Each row of a before or after table is a point. The points were changed in one or more steps. Then noise was added and the rows were shuffled. The steps act on how far a point lies along the listed directions, d1 being the first. Name the steps. A step turns or swaps two directions, mirrors them in a line or flattens them onto one, adds a multiple of one to another, or multiplies one. Angles are multiples of 10 degrees, from the lower direction toward the higher: turns from -170 to 170, lines from 10 to 170 but not 90. Use the fewest steps. Two steps may share a direction if one is a turn and the other turns, adds or multiplies; they go together, in the order done. Otherwise the lowest direction goes first.
(in the rows, 128 means zero)

Directions:
(1): [115 187]
(2): [187 141]
Before (10 x 2):
[[119 197]
 [161 103]
 [130 131]
 [101 126]
 [137  15]
 [ 95 164]
 [120 136]
 [184 177]
 [100 152]
 [ 91 174]]
After (10 x 2):
[[153 142]
 [ 91 142]
 [181  98]
 [164 116]
 [ 91  66]
 [ 80 229]
 [160  66]
 [136 126]
 [128 124]
 [168 102]]
Steps: turn d1 and d2 by 160 degrees

Directions:
(1): [ 86  82 154  75]
(2): [115 184  95  74]
(3): [172  84  74 104]
(4): [187 141 180  95]
Before (14 x 4):
[[130 136 151 171]
 [202  91  84  54]
 [177 184 184  64]
 [117 135 162 169]
 [118 140 104 162]
 [137 163 180 169]
 [134  62  70 133]
 [ 90 117 192 200]
 [122  73 123  36]
 [ 91 103 110  97]
 [179 154 134 113]
 [146 154 179  52]
 [124 130  99 100]
 [172 148 142  61]]
After (14 x 4):
[[117 212 149 144]
 [ 77  97 140 121]
 [124 124  80 112]
 [152 147 228 108]
 [170 131  46  80]
 [167 149 162 140]
 [144 116  77 105]
 [128  59 188  91]
 [125  86  74  98]
 [129 131 158 153]
 [ 96  84 188 115]
 [ 94  35 172  94]
 [127 140  95 158]
 [ 62 155 223 130]]
Steps: swap d1 and d4; turn d2 and d3 by -170 degrees

Directions:
(1): [112 125  14 124  98 107 113 132]
(2): [125 187 105 130 202  98 192 138]
(3): [ 79  48 115 103 174 169 159 147]
Before (10 x 8):
[[158 155 184 145 117 121 137 121]
 [120  92 154 118 105 153 102 113]
 [143 161 152 119 135 111 124 111]
 [144 150 155 141  97 128 114 123]
 [130  94 127 127  98 153  93 126]
 [140 169 155 136 153 108 147 134]
 [171 188 167 142 126 104 139 129]
 [109  76 135 127 117 151 116 135]
 [148 172 143 139 129  90 131 126]
 [154 181 174 139 130 116 137 104]]
After (10 x 8):
[[141 185 145 139 188 102 199 134]
 [141  76 160 140  33 150  48 117]
 [113 157 128 123 210 113 193 149]
 [119 190 110 128 224  80 210 146]
 [125 174 126 111 197 104 176 123]
 [139 195 129 141 161 104 171 133]
 [157 128 140 140  65 136  69 114]
 [137 215 116 128 249  88 242 155]
 [126 204 129 127 229 100 221 123]
 [146 120 162 131  59 137  67 100]]
Steps: multiply d1 by 0.7; turn d2 and d3 by 70 degrees; multiply d2 by 2.5

Directions:
(1): [118  66 100 180 224 142  93 172 116 123 121]
(2): [201  64  99  78 112 128  83  87 114 164  83]
(3): [109  63 170 179  93 110 161  82  78  72  99]
(4): [151  89  93 133 104 216 191 133 114 142 193]
(5): [187 161 135 166 159  75 124  91  68 154 197]
(6): [ 96 178  68 105 173 166 139  59  81  97  95]
Before (12 x 11):
[[ 99 207 191 164  99 100 161 163 133 116 215]
 [127 121 166 122 117 100 121 117 122 116 141]
 [156 163 117 112 177 119  71 146 143 160 179]
 [ 96 110 135 150 133 142 149 126 145 124 101]
 [150 106 146 153 114 120 125 137 125 128 158]
 [167 122 149 124 136  97  95 184 189 181 166]
 [149 152 157 147  98 120 170 125 119 113 179]
 [173 249  83  21 140 149  82 181 182 212 193]
 [ 95 112 137 168 155  83 107 125 115 125 110]
 [134 105 123 197 199 140 143 148  85 100 165]
 [163 128 149 132 100 111 154 122  98 137 170]
 [ 90 203 168 151 130  91 140 139 109 111 149]]
After (12 x 11):
[[177 108 128 123 118 116 123 122 113 148 142]
 [177 138 146 135 123 105 133 121 110 131 164]
 [146 174 158 148 117  91 133 110  68 131 174]
 [171  97 112 173 193 133 112 133  90 131 152]
 [161 137 113 103 173 118  54 135 144 163 145]
 [156  82 138 155 145 126 104 151 127 131 147]
 [165 237 101  16 146 124  64 174 185 201 150]
 [133  96 154 129 119 113 114 124 115 121 144]
 [175 167 174 169 137  72 122 132  87 146 219]
 [164  65 137 154 187 105  66 217 179 168 153]
 [100 134 142 160 140 129 161 120 135 119 118]
 [109  84 132 168 146 101 127 114  97 122 123]]
Steps: add -1 times d6 to d1; turn d2 and d5 by -50 degrees; turn d3 and d4 by 30 degrees; multiply d4 by 0.4

Directions:
(1): [ 65 205 115  84 122  54 115 148 197 149 124 117 103 204  91 163 103 139]
(2): [149 170  45  60  38 163 121 123 104 167 140 178 103 128 176 127 163  96]
Before (13 x 18):
[[175  63 115 158 100 187 140  91  80 118 155 127 143  60 172 121 150 142]
 [ 85 190  57  87  71 100 128 137 148 172 157 153  93 197 133 143 147 101]
 [ 99 209  62  49  52  96 114 149 163 194 126 143 104 169 142 157 139  93]
 [ 88 155 150 140 154  63 131 132 169 108 112 106 103 156 113 151  91 159]
 [210  32 187 204 186 177 131 112  55  63 105  82 153  47 137 102 133 132]
 [185 133  33  56  33 195  99 152  63 174 150 201  98 100 199 128 169  95]
 [126 112 168 171 160  87 138 150 127 103 119 114 152 113 103 134 124 145]
 [ 81 168 144 114 126  52 121 159 173 126 118  80 137 193  71 163  92 152]
 [142  54 128 173 176 155 127 137  93 115 140  89 177  86 143  85 128 149]
 [127 192  69  69  66 101 125 114 175 167 126 149  68 179 124 160 148  95]
 [154 114  75  85  68 161 115 103 102 149 127 153 100 117 162 143 163 121]
 [167   7 178 229 187 204 144 113  56 111 129 100 141  52 143  81 133 156]
 [ 88 117 180 157 147 116 136 151 130 125 125 107 124 143  79 130 105 164]]
After (13 x 18):
[[184 114  74 101  56 193 132 123  71 170 129 161 134  71 194 111 173  75]
 [103 164 133 123 125  64 131 157 152 127 122 126 133 151 102 153 126 139]
 [156 110  64 126  67 186 140 114  68 156 162 170 115 113 180 104 179  85]
 [ 80 164 131 106  95 110 128 154 140 153 131 132 101 168  94 142 113 152]
 [108 119 212 179 227  50 114 143 168  72  94  38 128 157  58 153  76 163]
 [168  52 138 151 135 169 124  97  86 111 118 122 129  82 146 128 152 139]
 [ 62  94 209 208 235  74 131 144 173 118 114  50 122 161  60 132  76 191]
 [197 111  77 112  68 188 139  93  94 148 130 166  95  94 168 122 178  82]
 [105 187  85  88  83  94 126 128 147 138 121 148  85 153 153 147 120 132]
 [122 189  63  55  35 113 118 147 126 159 131 137 120 170 132 151 138 115]
 [211   9 155 186 160 212 120 140  35 103 137 143 152  37 166  98 143 128]
 [ 84 105 140 155 198  82 117 154 155 123 133  67 163 148 100 113  98 167]
 [124  62 183 198 176 120 141 105 135  94 142  78 152  98 111 138 105 175]]
Steps: turn d1 and d2 by 80 degrees
